Rows are points. The window is the flat piece filled in between its corners: a triangle in 3 columns, a solid with four corners in 4, and so on. A path goes straight from each point to the next, and from the last back to the first. After which points does the path pass through the window?

Window:
[[ 0.07 -0.18  0.65]
 [ 0.01 -0.04 -0.92]
 [-0.21 -0.36 -0.21]]
Path:
(1): [ 0.04 -0.93 -0.60]
(2): [-0.17 -0.70 -0.43]
(3): [-0.24  0.32 -0.48]
(4): [-0.58 -0.07 -0.23]
(5): [ 0.31 -0.63 -0.07]
(6): [ 0.26 -0.38  0.59]
(7): [-0.40  0.26  0.48]
(8): [-0.26  0.48 -0.15]
Through the window after points: 4, 6, 8

Window (4 x 4):
[[ 1.01  0.52  0.08 -0.23]
 [ 0.08 -0.51  0.36  0.31]
 [ 0.45 -0.28 -0.14  0.68]
 [-0.34  0.03 -0.78 -0.13]]
Path:
(1): [ 0.65 -0.52  0.21 -0.22]
(2): [ 0.18 -0.13 -0.64 -0.33]
(3): [-0.14 -0.05 -0.38  0.51]
(4): [-0.07  0.32  0.52  0.04]
(5): [1.14 0.06 0.23 0.05]
(6): [ 0.57 -0.57 -0.32  0.22]
(7): [0.30 0.04 0.01 0.93]
(8): [0.05 0.19 0.30 0.56]
(9): [ 0.99  0.05 -0.21  0.03]
(10): [ 0.26 -0.41 -0.49 -0.32]
(11): [-0.43  0.16 -0.55  0.20]
(12): [0.20 0.48 0.14 0.52]
Through the window after points: 2, 6, 8, 10, 12

Window:
[[ 0.43  0.41  0.82  0.05  0.49 -0.48]
 [ 0.24  0.29  0.26 -0.77 -0.01 -0.15]
 [-0.08 -0.53 -0.09  0.21 -0.42  0.90]
 [ 0.18  0.34 -0.08  0.24 -0.68 -0.02]
 [-0.31  0.16 -0.62  0.74 -0.30  0.71]
 [ 0.05 -0.04  0.06  0.60  0.33 -0.63]]
Path:
(1): [0.73 0.11 0.00 0.15 0.16 0.33]
(2): [ 0.70 -0.22 -0.34  0.56 -0.45  1.02]
(3): [-0.85 -0.53  0.29 -0.20 -0.16  0.25]
(4): [-0.26  0.01 -0.03  0.44 -0.19  0.16]
(5): [ 1.07  0.05  0.16  0.74 -0.11 -0.01]
(6): [ 0.35 -0.25 -0.27  0.14  0.36 -0.04]
(7): [-0.14  0.04  0.58  0.24 -0.41  0.37]
(8): [-0.71  0.31  0.23 -0.03 -0.75  0.31]
Through the window after points: 2, 6
